Each row is a point. The ring and each string are closed loops that go straight from each point to the next, and from the last back to the first. Before rounding, they use only three directions, however many columns there are. Count how often each string passes through the ring. Passing back the other way cancels.

Ring:
[[ 0.96 -2.14  2.18]
 [ 2.35 -0.49  3.52]
 [ 2.01  1.59  3.45]
 [-0.23  2.38  2.48]
 [-2.50  1.95  0.59]
 [-3.11  1.32 -0.94]
 [-2.49 -0.08 -1.94]
 [-1.01 -1.70 -0.52]]
String, 19 rows:
[[-3.17  1.70  1.56]
 [-5.08  1.98 -0.06]
 [-5.06  1.26 -1.33]
 [-3.67  1.87 -3.70]
 [-1.56  1.02 -2.02]
 [-1.01  0.10 -0.01]
 [-1.27 -0.74  0.41]
 [-0.55 -0.26  0.75]
 [ 0.53 -0.43 -0.27]
 [ 1.20 -1.70  0.94]
 [ 1.95 -2.91  3.17]
 [ 1.64 -2.36  4.34]
 [ 1.45 -1.41  4.47]
 [ 3.33  0.26  4.82]
 [ 1.20  0.18  4.53]
 [-0.21  0.27  2.40]
 [ 0.71  1.92  1.00]
 [-0.33  1.29  1.63]
 [-1.40  1.05  2.00]]
Times through: 0

Ring (10 x 4):
[[-0.01  0.24  1.64  2.90]
 [ 0.63  1.48  0.70  2.95]
 [ 1.05  2.81 -1.21  1.82]
 [ 0.75  2.98 -2.83 -0.22]
 [ 0.27  2.41 -3.34 -1.64]
 [-0.59  0.90 -3.06 -3.20]
 [-1.55 -1.19 -1.43 -3.44]
 [-1.91 -2.18  0.06 -2.35]
 [-1.75 -2.31  1.53 -0.18]
 [-1.16 -1.57  2.07  1.52]]
String:
[[-0.84  0.64 -2.13 -1.49]
 [ 0.19  0.60 -1.50 -2.78]
 [ 0.62  0.71 -2.01 -4.54]
 [-0.90  0.77 -4.14 -4.94]
 [-2.53  0.36 -4.39 -2.67]
 [-2.47 -0.03 -3.05 -1.25]
 [-3.24 -1.84 -2.56 -3.41]
 [-2.92 -3.33 -0.25 -3.70]
 [-3.51 -3.22  0.11 -1.28]
 [-1.68 -3.42  2.63 -1.21]
 [-2.50 -3.68  3.07  0.88]
 [-2.66 -2.24  1.57  2.27]
 [-1.37 -2.71  3.61  1.92]
 [-0.37 -2.19  3.55  0.85]
 [ 0.21 -0.76  1.54 -0.57]
 [-0.48 -0.28  0.23 -0.22]
 [-0.68 -2.31  2.44 -0.95]
 [-2.15 -3.98  2.44 -1.99]
 [-1.19 -2.94  1.46 -3.36]
 [ 0.05 -0.96  0.60 -2.60]
 [-0.33 -1.70 -0.27 -5.43]
 [-1.64 -0.62 -3.30 -5.35]
 [-2.05  0.64 -4.23 -2.75]]
Times through: 1
String:
[[-0.79  0.00  0.20  1.24]
 [ 0.36  0.27  0.84  0.54]
 [-0.58  1.35 -0.78  2.51]
 [ 0.03  2.85 -1.60  3.58]
 [ 1.60  4.21 -1.89  3.02]
 [ 2.29  3.48 -1.10  0.91]
 [ 1.81  1.99 -0.22 -0.28]
 [ 0.00  1.33 -1.08  0.51]
 [-0.14  2.23 -1.66  2.15]
 [ 0.49  2.92 -0.65  4.53]
 [ 0.81  1.62  1.82  5.12]
 [ 0.82 -0.31  3.11  2.31]
 [ 0.35 -0.68  1.95  0.14]
 [-0.80 -0.30  0.10  0.28]
 [ 0.15 -0.74  1.27 -0.89]
 [-0.35 -2.87  3.50 -1.15]
 [-1.92 -3.22  2.82  0.27]
 [-3.14 -2.58  1.53  2.38]
 [-2.14 -0.71  0.08  2.27]]
Times through: 1

Ring (8 x 6):
[[-0.06 -2.59  0.29 -4.72  2.05  2.47]
 [ 3.46 -3.32 -1.30 -3.73  0.97  1.17]
 [ 4.61 -2.66 -1.73 -2.08  0.47  0.33]
 [ 2.38  0.32 -0.53  0.87  0.89  0.09]
 [ 0.00  1.47  1.02  1.99  1.00  0.25]
 [-1.90  0.38  2.73  1.26  0.53  0.61]
 [-2.89 -0.85  3.02 -1.14  1.05  1.63]
 [-3.04 -1.34  2.50 -3.02  1.86  2.46]]
String:
[[ 6.11 -1.74 -2.59 -0.46  0.22 -0.47]
 [ 1.43  0.67 -0.65 -0.29  1.88  0.94]
 [ 1.34 -0.45  0.11 -0.32  1.00  0.63]
 [ 2.38 -0.41 -0.06  0.89  0.29 -0.15]
 [ 0.94  2.19  0.39  3.00  0.97 -0.20]
 [-1.05  3.09  1.33  3.14  1.53  0.32]
 [-1.30  1.32  1.47  0.80  1.60  1.03]
 [-2.34  1.82  2.03  1.06  1.80  1.22]
 [-0.39 -0.41  1.41 -0.20  0.89  0.87]
 [-1.26 -0.47  2.92  1.51 -0.28  0.12]
 [-3.15 -0.18  3.95  1.20  0.08  0.67]
 [-4.41  0.42  3.71 -0.36  1.51  1.86]
 [-2.20  0.09  1.79 -1.42  2.00  1.94]
 [-1.31 -1.76  2.12 -1.82  0.81  1.44]
 [-4.45 -2.16  3.54 -4.05  1.80  2.97]
 [-4.83 -0.87  2.69 -4.66  3.21  3.74]
 [-3.15 -0.89  1.69 -4.24  2.99  3.24]
 [-0.66 -1.20  0.90 -2.61  1.79  1.90]
 [ 0.85 -2.65  0.38 -3.30  1.13  1.57]
 [ 2.57 -4.82 -1.00 -6.32  1.39  2.18]
 [ 2.94 -3.92 -1.45 -5.56  1.63  2.00]
 [ 1.47 -1.75 -0.90 -3.83  2.20  2.02]
 [ 0.23 -0.67  0.24 -1.96  1.83  1.59]
 [ 3.00 -2.34 -0.64 -1.81  0.50  0.55]
 [ 7.99 -4.22 -2.87 -1.44 -1.05 -1.02]]
Times through: 5
String, 29 rows:
[[ 6.49 -5.29 -2.76 -4.75  0.15  0.60]
 [ 6.70 -4.78 -2.52 -3.32 -0.35 -0.01]
 [ 7.72 -4.57 -3.06 -2.64 -0.57 -0.46]
 [ 4.31 -1.75 -1.91 -1.74  0.97  0.48]
 [ 1.49 -0.44 -0.42 -1.17  1.55  1.05]
 [ 1.06 -0.21 -0.09 -0.84  1.51  1.02]
 [ 2.41  0.76 -0.98  0.58  1.42  0.36]
 [ 0.76  1.20 -0.08  0.54  1.75  0.79]
 [ 0.41 -0.17  0.57 -0.40  1.24  0.91]
 [ 2.07 -0.95  0.42  0.72 -0.04 -0.17]
 [ 1.51  0.32  0.86  2.40 -0.12 -0.55]
 [ 0.41 -0.53  0.98 -0.04  0.72  0.62]
 [-1.21  0.84  1.57  0.53  1.39  1.01]
 [-1.36  0.56  1.66  0.14  1.42  1.15]
 [-0.02 -0.89  1.77  0.47  0.09  0.32]
 [-0.95 -0.98  2.97  1.40 -0.61 -0.04]
 [-0.34 -1.30  1.86 -0.33  0.27  0.66]
 [-1.66 -0.03  1.62 -1.12  1.73  1.66]
 [-3.88  0.40  2.83 -1.37  2.16  2.28]
 [-4.92 -0.61  3.77 -2.26  1.89  2.60]
 [-3.80 -1.81  3.29 -3.15  1.53  2.51]
 [-1.39 -2.25  1.94 -2.92  1.12  1.86]
 [-0.38 -1.34  1.08 -2.01  1.31  1.51]
 [-1.71 -0.82  1.25 -2.95  2.28  2.37]
 [-1.49 -0.87  1.00 -3.18  2.39  2.43]
 [ 0.42 -1.61  0.64 -2.08  1.16  1.33]
 [ 0.76 -1.95  0.38 -2.53  1.19  1.41]
 [-0.16 -0.99  0.33 -2.76  2.07  1.97]
 [ 2.11 -2.67 -1.14 -4.55  1.95  2.00]]
Times through: 1
